Rows are points. Examples show where two turns around zero, p and q, send a point. Where does a point land after both, in the order given? Backwards means that the second turn is done in reverse. Each puzzle has new turns, and all numbers are rounded.

Turn p:
+0.45 -0.34 +0.12 => +0.24 -0.31 +0.42
-0.13 -0.34 +0.20 => -0.19 -0.37 +0.03
+0.03 +0.13 -0.28 => +0.21 +0.16 -0.16
-0.34 +0.55 -0.03 => -0.27 +0.52 -0.28
Turn q:
+0.09 -0.12 -0.16 => +0.12 +0.11 -0.15
-0.36 -0.30 -0.35 => +0.36 -0.31 -0.33
+0.26 +0.29 +0.14 => -0.33 +0.22 +0.12
+0.19 +0.55 +0.39 => -0.60 +0.12 +0.35
-0.18 -0.43 -0.02 => +0.45 -0.13 +0.01
Where do these land?
q, then p: +0.16 -0.53 -0.03 => +0.28 +0.26 +0.40
q, then p: -0.19 +0.38 +0.13 => -0.27 -0.27 -0.22
p, then q backwards: -0.01 -0.63 +0.10 => -0.63 +0.06 +0.09
p, then q: -0.10 -0.11 -0.31 => +0.09 +0.20 -0.26
p, then q backwards: +0.20 +0.42 +0.21 => +0.43 +0.02 +0.27
q, then p backwards: -0.06 +0.47 -0.09 => -0.40 -0.04 +0.27

Turn p:
-0.49 -0.56 +0.32 +0.11 -0.12 +0.34 => -0.60 +0.27 +0.49 +0.17 -0.09 -0.29
+0.40 +0.12 -0.49 +0.34 -0.21 -0.14 => +0.25 -0.30 -0.32 +0.46 -0.10 +0.34
+0.21 +0.07 +0.27 -0.03 +0.26 -0.04 => +0.11 -0.08 -0.14 -0.16 +0.14 -0.33
+0.12 +0.53 -0.21 +0.20 +0.43 -0.10 => +0.62 +0.17 -0.29 +0.06 +0.27 +0.03
-0.31 +0.00 +0.33 -0.23 -0.04 -0.44 => -0.37 +0.26 -0.23 -0.44 +0.05 +0.03
+0.14 +0.37 -0.01 +0.13 -0.05 +0.30 => +0.42 +0.04 +0.02 +0.10 -0.26 -0.11
-0.07 -0.53 -0.21 -0.51 -0.27 +0.07 => -0.43 -0.36 +0.46 -0.18 -0.02 +0.33
Turn q:
+0.18 +0.08 -0.42 -0.49 +0.30 -0.24 => +0.41 +0.01 -0.49 -0.27 +0.17 -0.31
+0.10 -0.42 -0.05 +0.16 -0.31 -0.42 => -0.42 -0.05 +0.06 +0.16 +0.09 -0.52
-0.60 +0.16 +0.11 +0.03 +0.17 +0.16 => +0.03 +0.40 -0.03 -0.01 -0.42 +0.34
-0.09 -0.28 +0.37 -0.49 -0.39 +0.34 => +0.04 -0.08 +0.61 -0.50 -0.29 -0.14
+0.12 +0.27 -0.05 +0.43 +0.28 -0.08 => -0.03 +0.03 -0.24 +0.36 +0.27 +0.31
+0.29 -0.11 -0.15 -0.25 +0.53 -0.41 => +0.10 +0.20 -0.45 -0.25 +0.51 -0.23
+0.06 +0.29 +0.32 +0.37 -0.38 +0.51 => +0.00 -0.32 +0.54 +0.31 -0.14 +0.47
+0.00 -0.42 -0.28 +0.31 -0.11 +0.03 => -0.49 -0.26 -0.18 +0.04 -0.11 -0.11
-0.07 +0.43 +0.16 -0.07 -0.09 +0.12 => +0.36 +0.06 +0.20 +0.15 -0.09 +0.19
Where do these land?
p, then q: +0.22 +0.55 +0.33 +0.44 -0.47 -0.10 => +0.11 -0.56 -0.12 +0.50 -0.22 -0.49
q, then p backwards: +0.29 -0.43 -0.21 +0.13 -0.04 -0.12 => +0.21 -0.40 +0.29 -0.03 +0.10 -0.23
p, then q: -0.04 +0.52 +0.43 -0.24 -0.37 +0.37 => +0.39 -0.20 +0.49 +0.13 -0.02 -0.58
p, then q backwards: +0.27 -0.04 +0.13 -0.03 +0.20 -0.27 => +0.29 -0.13 -0.27 -0.06 +0.15 -0.07
p, then q: -0.02 -0.31 +0.15 +0.23 +0.18 -0.05 => -0.14 +0.32 -0.23 +0.17 +0.00 +0.04
q, then p: -0.35 -0.24 -0.17 -0.30 +0.14 -0.09 => +0.08 -0.03 -0.08 -0.27 -0.18 +0.45
p, then q: +0.28 -0.07 -0.12 +0.31 +0.23 +0.06 => -0.31 -0.04 -0.23 +0.14 +0.28 +0.03
p, then q: -0.65 +0.03 -0.54 -0.53 +0.12 +0.21 => +0.39 +0.08 +0.54 -0.37 +0.13 +0.66

Turn p:
-0.48 +0.04 -0.08 +0.56 +0.22 -0.19 -0.20 -0.35 => -0.31 +0.06 -0.50 +0.18 -0.45 +0.37 +0.05 -0.28
-0.21 +0.25 +0.04 +0.19 +0.25 +0.18 +0.43 +0.51 => -0.24 +0.07 +0.57 +0.48 +0.04 +0.24 +0.00 -0.08
+0.20 -0.41 +0.05 +0.33 -0.39 -0.58 -0.43 +0.36 => -0.30 -0.48 -0.11 -0.17 -0.58 -0.54 +0.06 +0.36
-0.29 +0.30 -0.48 -0.09 +0.20 +0.00 +0.10 -0.44 => -0.02 +0.61 -0.28 +0.00 +0.09 +0.24 +0.27 -0.25
+0.06 -0.30 +0.32 -0.36 -0.17 -0.24 -0.18 +0.39 => -0.22 -0.36 +0.06 -0.08 +0.22 -0.50 -0.24 +0.25
+0.51 +0.13 +0.24 -0.33 +0.18 +0.26 +0.45 -0.13 => +0.43 -0.13 +0.43 -0.23 +0.49 +0.13 +0.07 -0.24
-0.02 +0.21 -0.31 -0.10 +0.32 +0.39 -0.35 -0.26 => +0.44 +0.39 -0.31 +0.28 +0.03 -0.03 -0.04 -0.27
+0.02 +0.11 +0.17 -0.16 -0.48 -0.10 -0.28 +0.12 => -0.06 +0.06 +0.03 -0.29 -0.12 -0.28 -0.39 +0.24
+0.18 -0.33 +0.05 -0.03 -0.12 +0.30 +0.47 -0.21 => +0.28 -0.21 +0.10 -0.14 +0.29 +0.40 +0.21 +0.28
Turn q:
-0.05 +0.07 +0.12 +0.07 -0.25 +0.27 +0.13 -0.10 => -0.14 +0.04 +0.04 -0.25 +0.23 +0.20 +0.02 -0.10
-0.06 +0.19 +0.39 +0.30 +0.30 -0.11 -0.15 +0.03 => -0.18 +0.50 +0.06 +0.06 -0.06 -0.26 +0.17 +0.13
-0.17 -0.28 +0.19 -0.11 -0.19 -0.27 +0.00 +0.51 => -0.18 -0.14 +0.21 +0.18 +0.13 -0.28 -0.52 +0.17
-0.27 +0.16 -0.28 -0.57 +0.09 +0.20 -0.45 +0.51 => -0.20 -0.34 -0.44 +0.32 -0.09 +0.24 -0.22 +0.67
+0.25 -0.16 -0.42 -0.24 +0.14 +0.82 +0.34 -0.37 => +0.23 -0.56 -0.21 -0.11 +0.39 +0.44 +0.68 -0.19
+0.44 -0.21 +0.04 -0.21 -0.18 +0.18 +0.23 -0.69 => +0.66 -0.09 +0.17 -0.40 +0.25 +0.23 +0.26 -0.23
-0.11 -0.06 +0.30 +0.16 +0.26 -0.49 +0.29 +0.08 => +0.01 +0.24 +0.02 +0.06 +0.01 -0.65 -0.12 -0.16
-0.08 -0.20 +0.18 +0.56 +0.22 -0.28 -0.22 -0.04 => -0.08 +0.47 +0.32 +0.38 -0.14 -0.19 +0.06 -0.19
+0.34 +0.34 -0.52 -0.25 -0.18 +0.28 -0.17 +0.25 => -0.12 -0.54 -0.12 -0.19 -0.41 +0.39 +0.12 +0.28
-0.29 +0.14 +0.01 +0.29 -0.20 -0.61 -0.02 -0.19 => +0.02 +0.43 -0.05 -0.01 -0.31 -0.13 -0.44 -0.37
Where do these land?
p, then q: -0.09 -0.05 +0.36 -0.28 +0.02 -0.64 +0.00 -0.44 => +0.49 -0.14 -0.61 +0.35 +0.19 +0.11 -0.16 +0.00
q, then p: -0.04 +0.04 +0.22 -0.09 +0.10 +0.43 +0.39 +0.27 => -0.37 -0.05 -0.11 +0.32 +0.38 +0.01 +0.26 -0.12
q, then p backwards: +0.38 +0.22 +0.03 -0.37 -0.42 +0.55 +0.27 +0.60 => +0.08 -0.56 +0.56 -0.04 -0.47 -0.43 +0.44 +0.01
p, then q backwards: -0.55 -0.34 -0.37 +0.11 -0.15 -0.30 -0.51 +0.08 => -0.42 +0.54 -0.09 -0.08 +0.51 -0.10 -0.15 +0.41
p, then q: +0.20 +0.33 +0.02 +0.11 -0.13 +0.13 +0.28 +0.61 => -0.19 +0.49 +0.34 -0.25 +0.24 -0.24 -0.15 +0.25
q, then p: +0.41 -0.24 +0.01 +0.11 +0.20 +0.12 +0.17 +0.00 => -0.13 -0.39 +0.15 -0.20 +0.19 +0.19 +0.14 -0.04
p, then q: +0.06 +0.11 +0.36 -0.05 +0.19 -0.10 -0.33 -0.21 => +0.46 +0.07 -0.01 +0.18 -0.13 +0.28 -0.02 -0.05
q, then p: -0.37 -0.17 -0.26 +0.44 -0.19 -0.17 -0.29 -0.53 => +0.54 +0.29 -0.12 -0.20 -0.36 +0.43 -0.26 -0.22
p, then q backwards: +0.00 +0.09 -0.37 +0.02 +0.38 +0.00 +0.01 -0.37 => -0.15 +0.07 -0.13 +0.19 +0.29 +0.13 +0.08 -0.49
